Each point is reached from the start by the listed moves, each made once or not at all, plus a little noise. Say if it took an odd or an even number of moves. Then give how often each move was made.

Moves:
(1): [ 52 -36 -29  -5  15]
(2): [ 56  56  16 -26 -35]
Start: [-18 -22  56 -11  12]
Points:
[ 34 -64  23 -24  26] -> odd (1, 0)
[ 94   0  41 -39 -19] -> even (1, 1)
[ 37  40  71 -49 -23] -> odd (0, 1)

Moves:
(1): [ 35  24   2  12 -11  12]
(2): [-15  41  15   4  22   3]
(3): [-17 -26  37   5 -39 -48]
(4): [-16   2 -14  70   7  28]
Start: [-25   0  -4  30  10   4]
Points:
[-26   3  21 121 -34  -4] -> odd (1, 0, 1, 1)
[ -6  31 -17 115   6  45] -> even (1, 0, 0, 1)
[12 23 -2 41 -4 19] -> odd (1, 0, 0, 0)

Moves:
(1): [  8 -45 -21   5  -9 -18  38 -20 -32]
(2): [34  9 -7 18  7 -1 15 20 -9]
(3): [-37 -24  25  71  21 -10   5  -8   3]
(4): [ -4 -29  -3  15  23  57  26 -12   3]
(5): [  0  11   6 -19  63 -31  53  45 -35]
(6): [-10 -19  40 -12  -4  10   8  11 -15]
(7): [-19  55  35   0  29  -4  43  10 -55]
(8): [-49  -6  -2   0 -26   2   5  21  33]
Start: [-13  31  -3   7 -28 -40   9   7   7]
Points:
[ -3  -3 -10  -9  26 -92 104  35 -60] -> even (1, 0, 0, 0, 1, 0, 0, 0)
[-33  12  -8  25  37 -11 101  78  -2] -> even (0, 1, 0, 1, 1, 0, 0, 1)
[-33 -23  10 -11  11 -84 121  87 -50] -> odd (1, 1, 0, 0, 1, 1, 0, 1)

Moves:
(1): [ -9  -9   7  15 -19 -49  -1  37  53 -22  33  -6]
(2): [ 47 -41  40 -41  10  18 -19 -42  -2 -14   9 -31]
(3): [-68  31  -1  -7 -31   7  63  12  35 -44   5   5]
(4): [-17   4 -16  14 -23 -27  29  -3 -27  -9 -16   8]
(5): [ 26   8  39   0 -17  -7  22  58  12 -36  -1 -41]
(6): [  9  52  13  21  16   6   3  -3  18  30   7 -42]
(7): [ 21  26  54  -7 -30 -16 -15  13 -18  15  50 -16]
(8): [-37  18 -26  11   3  17 -13  -8  41 -15 -35  24]
(9): [-14  32 -65 -32   4  14   9 -62  15  24 -24 -29]
Start: [  7  12  12  -9 -22  -7  20   7 -22   3 -12 -10]
Points:
[-61  88  29  17 -56 -44  84  53  84 -34  34 -54] -> odd (1, 0, 1, 0, 0, 1, 0, 0, 0)
[ -58   43   67  -25 -111  -58   65   17   61  -85   33  -28] -> even (1, 1, 1, 1, 0, 0, 1, 1, 0)
[  8 121  -3 -12 -51 -31  49 -41 -32  68   5 -91] -> even (0, 0, 0, 1, 0, 1, 1, 0, 1)
[ 44  64  92 -24 -17  14 -32 -30  14  20  18 -74] -> even (0, 1, 0, 0, 0, 1, 1, 1, 0)
[  24   49   42  -46  -89  -57   32    2   56  -54    4 -101] -> odd (1, 1, 0, 1, 1, 0, 1, 1, 1)
